Every row gives one point. A path goes straight from each point to the next, and from the last back to the first. The post is the endless flat space through its rows: a point in 2 columns, a line in 3, a plane in 4, and so on, so that a path can go around it. How many times does the path go around the post? Going back the other way cancels.
(in the rows, 128 means zero)

Post (2 x 3):
[[136  78 101]
 [153  85 174]]
Path, 30 rows:
[[192  96 148]
 [173  58 142]
 [130  48 118]
 [138  60 106]
 [155  75  67]
 [150 114  77]
 [117 105 145]
 [113 116 207]
 [132 113 110]
 [112 123 182]
 [122  82 108]
 [122 126 155]
 [155  95 135]
 [201 106 166]
 [151 110 154]
 [108  91 165]
 [130  69 169]
 [148  44 141]
 [ 93  71 158]
 [108 110  98]
 [157 124 118]
 [185  79 129]
 [156  41 178]
 [165  57 125]
 [170  95  49]
 [126 104  64]
 [185  96 181]
 [173  52 144]
 [128  29 126]
 [161  64  99]]
Times around: 0

Post:
[[129 123  90 111  85  77 173 171]
 [169 114 163 130 122 166  68 127]
 [163 127  97 197 147 155  78 137]
 [130 139 154  77 163 137 158  63]
 [ 84 112  73  83   7 112 111 115]
 [127 133 161 102 202  65 171  61]
 [144 142 171 180 122 187 102 150]]
Path, 21 rows:
[[ 86  93 180 139 122 116 113  81]
 [204 110  91 225 127 178  23 118]
 [117 179 178 120 102 116 165 106]
 [173  92  99 154  87  81 100 109]
 [150 122 158 170 119 101 148 163]
 [153 141 103 120  96 150  98  88]
 [172 182 154  97 113 126 120 139]
 [135 147 179 131 142 167 133 144]
 [161 142 178  97 115 101  78 140]
 [177 110 133  86 110  78 112 120]
 [104 107  71 177  53 177 188 141]
 [143  56 232 115 198 104 101 144]
 [111 121 103 153 104 185 128 104]
 [139 163 161 150  98 206  99  64]
 [126 160 144 100 110 129 135  78]
 [154 117 173 168 127  43 125 101]
 [158 133 146 121  62 128  92 116]
 [142 130 128 179 134 114  31  95]
 [ 72 137  77  86  70 141  99 103]
 [127 141 150 149 159 105 100 124]
 [ 98  82  96 138 129 146 115 150]]
Times around: 1

Post, 11 rows:
[[100 185 182 110 115  98 103  96  70  68 164 129]
 [153 141 150 109 116  58 117  67 138  57 110  89]
 [116 118  92  96  83 174  78 139 196 151 145 157]
 [134  93 156  73  96 136 135 141 146 125 136 119]
 [ 74  64 101 123  87 159 114 171 175 180 120 101]
 [117 107  85  68 101  71 112 106 111 109 139  94]
 [134 131 121 106  91 216 162 116 165 140 123 122]
 [127 138 170  96 156  97  79  65  88 117 142 135]
 [207 114 165 175 107 105 208 114 100 161 173 182]
 [233 141 155 184 118 169 133 133  97 156 223 154]
 [ 80 121 100 103 151 188 121 188 172 128 137 124]]
Path (26 x 12):
[[141 126 172  76 133 249 129 118 123 124 132 123]
 [220  81 125 133  74 145  76  91 202 144 166 143]
 [102 100 152 116 130  91  91  75  96 167 151 127]
 [127  99 179 100 130 133 102 155 173 188 156 158]
 [125 124  75 125  57  55 106 148 130 128 119  48]
 [211  78  86 165  68 130  85 104  86 157 152 133]
 [119  48 101  61  88 142  95 113 161 134 142 177]
 [170  46  84  68 129 130  78 129  82 135 169 113]
 [101  71 102 122 149  69 105 172 105 137 143 144]
 [161 105 142 123 117 171 115 117  95  94 190 120]
 [ 65 127 172 154 131  74 123  97 134  91 113 105]
 [ 93 177 192 144 149 157 175 111 145 153 157 131]
 [140 176  93 172 132 100 158 108 159 120 131 166]
 [165  79 182  96  66 126  93 118 102 161 136 142]
 [156  83 112 151 100 104 103 144 147 119 151 180]
 [186  91 161 123 149 187 157  66  87 160 211 198]
 [136 141 139 100 122 141 111  88 159  89 160 157]
 [138  76  80 124 149 167  98 134 136 101 121 112]
 [ 87 150 113 115  92 155 117 122  49  54 159 117]
 [122 131 163 159 161 145  62  53 130  95 166 178]
 [ 72 138 135 103  72 169 110 159 184  99 158  95]
 [125 144 182 139 136 155 137 124 124 160 149 137]
 [247 128 142 116  41 129 115  64 113 207 157 166]
 [177 108 177 121  91 101 130 142  65 122 178 129]
 [138 133 186 115 171 214 106 118 121 116 153 140]
 [123 100  74 102  96 184 128  83 135 169 143 158]]
Times around: 3

Post, 17 rows:
[[162  69 160 101 175 133 120 104 113  71  97  95 178 179 113 150 171 147]
 [131 120  77 141 171 177 123 129  93 147 190 134 206 200  97 164 159  94]
 [ 98  91  97  50 130 126  89  11 108 142 154 117 101  59 123 152 126  90]
 [104 124 109 165 151 136 144 103 144 114 160 118 156 168 110 109 147   7]
 [121  63  76  92  79 155 137 132 140 131  69  58 111 147  80  97 101 130]
 [185 108  70 124 144 123 120 185  73  98 220 151 187 122  89 101 148 128]
 [161 202 213 114  96 142  88 112  48 116 109  91 142 144 135  92 163 136]
 [130 136 139 131 177 169 174 142  92 113 135  85 115 170  78 180 101 133]
 [102 171 149 172 170 166  98  71  81 131 124  90 122 125 157 118 133 145]
 [112 175 108 124 158 150  99 114  88 111  95  94 157 163 154 127 195 145]
 [130  98 141 115  99  81 126 103 127 146 142  64 142 109 109 127 122  55]
 [155 165 127 115 177 127  98 117 104 160 136 121 116 162 136 126 137 124]
 [162 156 187  77 155 160 159 132 131 158 118  88 137 158 164 142 128 122]
 [123 154 131 134 116 140 144 124 145 123 158 136 118 192 137 144 116 141]
 [133  98 123 113 127  87 147 139 114 150 144 151 121 100 101 103 161 113]
 [154 137  93 139 161 149 181 158  71 134 157 156 145 179 145 158 110 101]
 [129 124 103 145 160 135 122 107 139 110  78 164 124  52 122 150 102 117]]
Path (22 x 18):
[[120 140  71  99 134 125 138 170 117 122 113 140 136 143 137 115 141  87]
 [117 125  99  64 114 111 113 132 178 104 108 107 167 160 155 131 159 116]
 [130 134  97  89 129 108 168 124  85 170 133 118 131  92 105 108  96  90]
 [149 165 101 136 158 135 115  82 168 132 132 203 159 122 155 127 111 105]
 [136  98 129 116 206  96 129 138  68 102 126  83 172 163 126  96 167 154]
 [118 123 133 133 158 175 117 129 107 161 151 129 135 154 139 105 108  97]
 [155 154 106 151 126 148  90 130 122 174 138 154 141 150 130 137 108 108]
 [137 150  92 119 100 170 119  85 128 118 103  90  98 129 100 139  93 108]
 [124 191 197 165 145 204 134 153  94  97 114  66 169 156 123 141 210 115]
 [ 65  89 102 141 126 154 131 140 200 173 112 100 113 160 146 138 104 123]
 [ 71 131 139 129 159 147 163 133 131 119  93  83 150 102 173 142 139 175]
 [ 68 114 123 101 160 135 180  97 132 204 159 147 148 146 200 164 127  62]
 [126 126 112 166 147 208  85 134 148  78  99 134 121 113 145 100  98 172]
 [157 139 103 117 134 166 179 106  19 143 157  87 130 112 161 184 120  96]
 [147 137  98 162 159 155 159 172 129 180  34  29 183 172 136  95 171 118]
 [140 109  77  62 163 109 151 112 129  81 136 160 118  58 104  99 133  62]
 [122 103 123 158 170 104 125 143  22 107 162  63 181 132 100  93 190  61]
 [169  87  97 103 156 122 138 152  16 119 177 132 126 124  89 120 104 130]
 [ 96 143  68 129 140 160 149  87 115 111 147 167 111 168  93 115 119 134]
 [126 163  82 126 157 127 152 132 130 145 155 150 134 149 105 163 138  89]
 [154 138  54 146 141 143 151 116 131 133 165 104 138 222 127 132 117 129]
 [123 114 103  91 127 122 161  92 119  85 152 139 147 146 134 136  98 142]]
Times around: 1

Post (17 x 18):
[[ 69 118  68 111 143  86 139  96  98 147 117 140 138 108 153 208 128  95]
 [ 50 129  81 108 150  98 153  77 193 167 104 103 188  90 106 121 108 110]
 [121 142 114 126 130 139 118 114 132 149  83 133 146 128  89 105  67 148]
 [109 124 167 139 144 105 186 129 127 138 119 150 161 120 144 155  95 107]
 [127 142 178 102 115 160 142 130  97 122 140 129  95 120  87 101 139 120]
 [143  86 142 111  75 184 127 152 125 151 145 131 138 177 133 123 183 127]
 [149  91 129 144 193 154 137 120  95 150  83 136 163 152 140  98 137  91]
 [109 103 125 173 151 105 158  75 122 166 106 114 113 131 144  95 100 163]
 [124 121 119 165  89 162 130 141 146 116 149 146 109 107 125 125 115 141]
 [163 142  69  88  60 146  88 171 108 173 135 128  90  88 169 148 164 102]
 [153 161  92 119 104  85 121 125 135 120 118 165 121  87 157 110 166 106]
 [111  93 161  78 184  99 121 145 104 146  87 144 115 129 102  83  49 142]
 [117 125 135 144 110  91 139 137  87  79 123 103 118 145 143 105  89 109]
 [149 100 161 179 146 141 135 122 106 146 137 126 184 109 164 161 128 144]
 [164  99 128 103  99 140 114 152 119 176 173 115  94 126 125 162 139 107]
 [ 93 120  80 132  80  90 133  97 136 160 116 153 177  46 101 149 100 110]
 [136 131 158 140  82 170 108 163 102 124 196 145 154 156 145 124 118 121]]
Path, 27 rows:
[[ 81 141  96 135  57  88 184 132 139  95 104 138 168 135 125  88  48 148]
 [ 54  38 103  73 156  34 166 135 114 138  50 147 144  90 141 117   7 112]
 [118 122 137 106  64  80 138 136 126 168 124 152 122  52 119 136  58  99]
 [137  74 164 133 160 153 105 136 113 165 102 158 181 135 112 101  58  93]
 [178 145  98  94  61 109 125 181 190 129 104  86 109 106 116  86 153  49]
 [138 125  99 129 106  69 112 175 126 142 135  95 169  68 131 116 115 100]
 [ 56 157  14 102 115  87 113 106 106 153  97 123  83 106 113 101  91 147]
 [168 100 166 127 157 158 123 125 173 185 147  99 162  69 106  85 195 118]
 [122 129  54 109 140  80  60 120 108 145  66 121 138  89 169 142 103  90]
 [ 91  87 183  90 111 114 142 150 130 112 147 100 131 105 128 106 118 124]
 [ 91  43 164 144 134  81 175 136 126 112 103 108 107 179 110 159 111  94]
 [ 79 198 101 133  80  81 138 114 106 140 138 133 101  62 120  99  82 113]
 [108 156  58 118 142  54 123 124  75 118 117  89 175 124 149 134 101  84]
 [110  98 149 109 182 121 169  73 148 174 140 142 123 100 110 146 174 169]
 [ 89 125  63 155 132 108 119 137 128 148 173 144 109  68 185 142 140 138]
 [146 150 167 101 114  72  96 178 135 128 156 122 128  64  94  80  56 110]
 [101 139 160 157 109 119 158 142 123 159 162 133 132 170 108 148  66  93]
 [ 91 126  97 143 138 146 143 123 104 167 114 137 103 143 152 103 152 178]
 [141 149 147 114 178  87 150 104  97 139 139 136 225  41 131 117 121  86]
 [199 142 131 128 128 199  82 124  72  84 140 106 155  77 121 122 180  72]
 [110 128 138 145 169 169 182 125 115 142  59 227 154 109 137 138 160  46]
 [ 90 151 133 133  65 166 126 167 132 114 152 133 146 166 117 125 147 102]
 [ 83 167  57 152 105  71  78  69 167 135  87 111 194 114 139 151  44 135]
 [135 116 111 105 109  95 164  62 149 191  99 181 123  62 177 162 176 145]
 [139 140 173  67 152 137 129 116  32 106  78 202 146  93  72  59  97 156]
 [139 115 163 127  99 122 139 192 122 144 157 105 132  49 161 159  87 136]
 [180  93 161 216  61 185 134 186  74 129 169 119 152 130 152 111 173 120]]
Times around: 1

Post (17 x 18):
[[111 156 121 119  98 134 141 128 146 144 126 143  93 149 112 131 104 115]
 [123  98 116 118  97 131 122  73 140 134 122 143  98 126 130 144 111 128]
 [168 126 134 138 110 143  93 123  94 141  90 151 130  82 153  86 104 146]
 [129 115 151 134  66 135 154 124 116  94 105 105 148 114 134 122 125 106]
 [122 128 152 132 160 114 146 143 151 126 122 173 139 134 153 143 115 159]
 [134 108 123  89 155 145 157 114 133 149 114 158 149 160 145 158 157 112]
 [163 159 121 145  88 144 101 181 128 133 145 114  93 108 167 126 133  94]
 [129 179 107  93 121 126 140 134 117 122 132 109 103  96 152 124 155  97]
 [134 141 167 122 122  90  95 115 122 121 133 109 113 132 133 111 111 122]
 [177 131 147 128 120 120 143 170 150 126 166 136 139  92 134 119 169 125]
 [170 141  98 142 151  69  69 120 178  72  96 186 167 146 173 130 123 121]
 [163 100 143 162 149 148 130 157 128 128 135 138 105 113 120  96 150 109]
 [135 110 129 134 107 115  87 128  93 128 139 182  84  97 122 116 128 130]
 [131  85  82 124 150  91  81 111 154 128  81 151 148 151 132 144 127 141]
 [201 128 153 140 139 127  89 168 114  95 121 153  74  83 126 115 146 116]
 [109 136  85 112 149 184 101 117 130 120 147 159 101 188 121 179 137 143]
 [146 133 182 140  69 166 105 135 132  97 141 129 103  55 117 104 120  90]]
Path:
[[178 137 137 162  93 171 112 133 147 132 121 247  59  75  95 123 129 114]
 [141 135 107  99 156 105 141 145 124 145 176 159  91 125  89 153 175 152]
 [171 128  98 128  78 153 100 126 129  72 114 160 105 109  91 121 138  61]
 [124 124 117 134 112 147 121 114 138 125 157 193  24 113 126 120 106  96]
 [158 119 150 163 160 130  91 128 156  58 127 116 160 142 152  91 162 104]
 [151 146 127 142 169 171 108 143 169  86 117 143 139  98 174 141 170 108]
 [171 120 123  92 120 176  94  93 148 112 110 130 126 111 141 104 156 123]
 [145 113  97 107 121 191 110 139 107 127 112 180  97 145 148 180 107 179]
 [205 182 110 160 156  98  98 179 147 122 140 164 175 130 198  92 122  94]
 [153 109 123 137 162 126 119 125 183  58  71 127 155 128  98 164 128 132]
 [146 112  88 140 167 155  70 136 122 101  76 180  69 176 100 172 143 134]
 [148 163  91 102 164 100 147  75 145 110 127 188  75  88 138 107 148 144]
 [153 158 145 129 136 193 125 179 160 122 170 118 129 100 202 133 183 153]
 [136 109  72 112 124 126 112 110 109 141  58 197 104 110 152 147 141 100]
 [113 110 139 127  97 106 134  91  91 125 163 100 121 183 111 164 127 107]
 [133 100 151  96  86 124 122  75  78 165 158  98 109  86  77 116 106 117]
 [155 107 118 105 125 112  79 164 121 121 124 177  97 132  96 173 163 105]
 [180 130 154 142  80 110 135  65 158  80  54 158 133 129 161 111 102  87]
 [102  77  65 111  54 109 103 135 102 152 163 188  59 189 122 162 161 134]
 [206 140 118 150 119 113 144 144 130 108 117 133 120 126 194  99 103 131]
 [162 164 158 118 134 151 127 166 118 138 195 104 107  69 129 108 146  90]
 [102 140 174 153 110 134 131  87 153 125 115 105 133 158 135 101  87  61]
 [113 121 138 142 136 102 121  96 149 112 122 180 114 146 107 114 115 142]
 [ 74 108  97 126   7 101  99 123  85 122 113 153  94 128 129 132 116 126]
 [196 103 137 190 101 157 114 172 161  77 135 134 110  95 104  80 132 103]
 [149 107 116 141 171  33  52 171 175  97 173 206  98  95 100 148 122 124]
 [152 161 172 141 139 101 120 148 125 156 166 139 110 115 148 127 114 116]
 [167  92 133 184 149  43  72 108 127  95 112 172 127 130 141  83 160  81]]
Times around: 2

Post (17 x 18):
[[131 159 120 173  97 143 120 149  39 135 174 100 106 101 126 148 118 120]
 [143 147 165 137  73 112  87 111  99 147 117 113 133 178 202 160 115 127]
 [114  67 183 142 101  94 209  50 100  86 151 118  53  56 143  95  99 172]
 [168  79 129 156  53 137 130 130 129  89 149  69 161 162  93 131 125 113]
 [118  88 105 132 139 151  92  78 109 133  49 172 171 137  87  99 128 179]
 [193  81 148  67 112 101 101  86 115 148 132 107 130  67 168 118 189 170]
 [215 127 158  69 152 154 122  33 153 149  97 101 150  86 150 114 143 197]
 [113 108 184 120 128  84 149 129  96  83 161 160 181 181 157 124  37  61]
 [114  68 180 122  91 152 153 118 112 193 109  90 152 197 177 108 132 157]
 [107 104  84 228 126 152 164 144  99 148 114 123  86  89 145 166 158 178]
 [ 83 133 178 115 146 142 110 160 123  94  94 163 129 137 115 214  50  61]
 [111 139 111 127 147 107 105 165  87 132  47  70 140 143 131 147  94 194]
 [107 140 119 105  73 152  92 154 186  79  81 132 121  76 164 126 122 155]
 [123 114 210 182 140 150  87  77  99  66 183 112 153  78 109 158 140  81]
 [ 85 169 112 126 167  64 131 104 146 189 138 104 143 209 123 156 115 127]
 [162 103 190  92 178 189 122  85 118  40  31 117  74 118 175  91 169 106]
 [111 114 183  96  93 148 160  76  73  41 175 125 151  85 175 171 146  56]]
Path, 22 rows:
[[171  90  93 118 155 121  92  92  18 129 123 105 143  79 145 190 177 119]
 [ 69 139 115  64  92 125  92  94  46 192 126 148 198 181 159 108 163  50]
 [140 124 236 119  65 136 156  89 153 122 127 156 109 101 201 172  29 118]
 [127 102 145 123 149 144  72 144  33 152  51 104 103 158 128 210 131  77]
 [140  53 168 197 147 142 106 154 133 111 115  71  75 116 219 236 117 121]
 [111 112 136 172 140 141 116  80 164 123 125 117  94  64  97 167 133 129]
 [148 103 181 114 109  86 149  64  69 187 138 120 148  88 142 163 107 116]
 [154  77 150 151  54 131 107  96 114  94 108  93 113 111 146 147  84 133]
 [128 143 121 172  79 147  91  90  85 143 100 118 117 167 160 176  97 167]
 [173  60 211 139  80 147 113  73 100 169 160 113 141 136 161 204 166 145]
 [ 95 109 120  73  91 127  84 115 214 221 140 117 169 156  90 129 112 236]
 [155  79 118 147 110 144 172 131 128  41 176 120 158 103 110 123  75 105]
 [138 117 222 110  97 125  63  59 135 101  40  98 154 183 219  55  82 104]
 [123  92 181 115 122  23  70  64 113 136  86 114  59 145 172  13  49 188]
 [ 94 158 107 155 118 182  66 151  76 119 109  86 132 173  98 196 144 104]
 [206 102 165  64  56 208 112  62 139 178 134 154 172 154 108 184 149 113]
 [ 46  91 178 139  94  75 226 160  75 144 101 143 123  60 143 110  81 197]
 [ 69 152 131 109 134  97  96 131 123 184  84  97 120 116 165  97 150 161]
 [208 125 144 126  88  74 118  75  77 126 106  54 104  87 139 101 111 141]
 [ 72 135 147 133  45 139 138 167  42  68  74 102 172 201 143 162 120  80]
 [158  82 198 108 140 172 145 154  29  90  53 105  69  88 201 111 112 217]
 [112 164 114 102 120 198 106 191 169 136 149  85 133 204 104 202 114  66]]
Times around: 0

Post:
[[134 124 115 136 140 108 192 140 141 175  85 145 123 110 121 108 134  60]
 [114 119 144 130  96 135 171 121 155 137 157 143 121  93 161 116 130  97]
 [119  88 142 121 110 107 142 147 133 134  99 101 132 123 112  88 146  71]
 [108 140 146 119 132 114 197 170 126 113 125 132 129 120 116  93 119  87]
 [126 119 129 119 125 154 190 107  98 137 130  85 156 126 139 111 139  82]
 [156 115 136 167 140 143  88 147 137 158 143 132 132 111 134 152  98 138]
 [110 103  61 136  99 145 130 145  95 124 148 157 100  96 147 174 136 102]
 [168 139 151 108 102 145  97 138 121 130 121 145 113 169 131 171 111 159]
 [140 127 113 151 124  91 179 111 170 114 112  99 111 104 104 118 112  99]
 [112 164 132 131 119 147 112 118  76 139 111 176 123 121 129 138 140 141]
 [115 132 151 144 143 122 101 113 131 121 140 184 153 150 133 218 133 144]
 [103 185 178 155  99 143 115 138 157 163 140 137 137 124 118 187 138 163]
 [153 157 105 171  99 128 113 141 130 162 120 138 164 142 158 151 127 168]
 [142 173 147 137 114  93 106 123 101 153 130 104 131 132 176 159 107 144]
 [153 120 100 144 101 130 138 116  86 121 182 162 136  90  94 163 144  85]
 [145 136 151 123 143 119  98 148 111 176 138 137 143  94 159 166 157 209]
 [133 147  67 124 133 117  97 120 125 108 162 135 129 125 133 146 160 107]]
Path:
[[158 149 179  81  81 144 144 151 152 116  99 150  86 103  69 166 122 156]
 [145 177 137 175 115 132 114 127 158 214  89  96 142 108 147 146 167 141]
 [124 125 135 158  79 128 122 145 152 137 128 131  70 136 104 157 140  86]
 [162 159 127 109  96 145  75 120  25 111  97 128 156 225 103 139 142 182]
 [103 158 120 151 122 118 173 165 159 185  70 163 122 126 133  88  98  81]
 [121 196 103 126 124  63 126  98 130 177  41 135 117  85 149 130 145 148]
 [138 217 144 158 125  88 161 119 187 150 120 138 176 113 112 216 157 136]
 [150 166 145 139 119 172 126 130  93 135 110  68 121 149 154  98  90 137]
 [155 147 141 127 120 186 147 133  97 177 145 155 159  79 151 124 174 140]
 [145 131  77 147 132  63 130 130 161 116  66 106 151 140 140 146  89 130]
 [ 82 105 131 134 108 176 176 173 178 171 128 234 112 120 146 222 109 127]
 [ 72 169  89 157  92  92 103 147 118 139 152 148 161  96 140 131 151 107]
 [190 105 105 124  65  88 112 153  73  98 100  97 133 126  54 110 111  67]
 [150 140 106 115 142  94  94 143 102 135  96 133  96  88 152 111 159 100]
 [122 137 170 165 137  89 113 164 226 168 155 174  85 104 163 171 130 118]
 [144 111 148 152 150  69 143 154 186 150 103 155 123 149  97 171 119 114]
 [116 136 137  82 152 105 107 130 103 146 148 117 155 127 147 130 134 102]
 [125 246 168 139  99  86 162 111 196 109 139  86 162 158  69 178 103 107]
 [ 82 143 171 109 136 162  99 141  85  98 111 112 139 160 113 140 130  93]
 [140 166 103 159 134 140 122 116 107 168 100 115 172 148 149 100 185 127]
 [101 172 124 159 133 171 143 105 144 145 149  95 186 148 131 139 173 146]
 [ 88 147 119 150 101 121 153 195 146 143 168  95 152  99 111 118 146 161]
 [158 130  57 101 146  61  64 128  56 117 115  97 136 109 165  98 137 146]
 [101 186 182 160 100  80 162 172 249 138 129 115 100 104 145 228  74 175]
 [160 123 126 161  99 124 154 109 138 186  83  85 112 110 130 148 116  62]
 [134 103  79 127 110 138 116 148  64 132 189 131 136  97 177 161 174 121]
 [112 135 135 147 132 116 142 124 100 196 127 159 168 128 128 144 187 137]
 [154 116 175 134  97 136 131 131  65 142 127 129 127 168 110 109 123  98]
 [132 103  86 122 139  98 123 162 163 125 148 119  92 124 122 142 123 114]
 [142 126 142  97  89 157 150 125  99  94 134  83 139 128 108 141  87 166]]
Times around: 4

Post:
[[133 122 165 149 128 139 100 122 139 151 114 109 139 121 102 105 143 124]
 [118 102 120 137 173 120 141 144 125  92 166 105 107 153  79 109 127 119]
 [119 161 138 135 151 107 133 135 116 130 160 159  86 143 145 116 149 134]
 [117 113 114 129 119 118 134 126 167 189 166 109 133 111 102 135  79  92]
 [125 136 149 129 115 110  97 100 160 113 159 113 116 142 135 183 130 140]
 [129  95 120 102 128 163 160 144  88 153 150 139  92 174 152 113 115 145]
 [132 120 129 177 146 168  86 120 109  93 149 122 118  95 111 131  92 185]
 [180 119 126 104 124 142 112 156  92 150 133 161 157 115 142  82 134 170]
 [151  51 125 172 156  89 104 123 105 111 149 169  90 123  62 108 160  92]
 [126 181 132 146  86 153 108 155 100 140  81  98 178 122 144 150 128 107]
 [151 120 117 132 159 159 131 105 128 115 183 199 173 109  86  85 156 123]
 [142 141 111  92 136 136 167 127 156 183 116 153 125 123 178 172 122 143]
 [173 170 126 142  83 100 142 111 142 123 109 184 130  78 102  90 167 150]
 [177 137 151 191 146 132 142 113  51 128 168  83 111 103  56 120 162 138]
 [ 76 135 127 151 143  79 102 117  88 102 119 140 136 165 122 120 157 166]
 [141 122 149 140 106 107 153 137 113  98 113 143 139  83 215 128 133 122]
 [119  76 148 164 132 100 130 173 143 167 164 138 155 146  56 107 142 110]]
Path, 23 rows:
[[105 124 133  76 130 166 128 151 125 158 144 172 164 153  99  84 158  83]
 [109  42 153 134  94 111 187 190 117  87 217 132 164 133 151 158 122 115]
 [151  63 180 148 110 158  86 181  90  99 142  90  94 103 115  64 149 145]
 [ 95  76 176 156 140 149  91 131 145 171 174 134 177  82  95 101 116 100]
 [ 94 145 186 189  90 162  68 117  69  85 104 142 184 100  54  90 173 182]
 [172  94 102 192 113  88  87 156  97 138 148 120 153  51  27  85 124  70]
 [150  85 118 134 162 105  86  96 141 136 126  86 107 145 104 131 119 145]
 [143 144 120 107 192 114 111 123  81 146 134 180 135 177 114  80 140 127]
 [138  58 145 131 102 161 123 176 140 158  71 170 123 113  88 114 115 134]
 [157  95 132  88  67 112 152 147 170 145 142  79 147 114 113 132 125  95]
 [138 151 147 140 150 139 111 105 138 165 117  65 104 135 133 182 156 141]
 [108 165 123 126 130 141 154  87  85 143 151  92  73 102 165 138 130 130]
 [147 153 128 142 128 142  67 178 145 165 124 107  85 170 140 136 128 106]
 [116 140 194 165 121 143  65 152 143  91 121 142 249  91 163  65 131 124]
 [172 145 129 105 127 148 172 126 116 132 136 162 155  69 215  93  93 147]
 [117 108 126 211 167 110 129 130 103 105 207 217 178 128 128 127 172 140]
 [115 146  75 149 157 163 112 152  92 150 141 157 155  81 144  86  98 143]
 [115 121  88 106 154 156 174 135  81 181 176  94 190  92 105 134  87 111]
 [106 140 162 157 162 108  78  84 181 109 146 142  95 139  69 117 180 160]
 [171 140 167 106  93 156 143 118 167 143 103 164 101 149 153  72 165 100]
 [171 143 147 141 101 117 133 109 120 145  99 136  72 121 143 179 144 112]
 [160 104 141 105 115 105 157 131 124 141 144 138 119 107 139 104 133 100]
 [155 136 107  91  89  64 149 101 118 114 140 105 114 128 105 156 174 186]]
Times around: 2
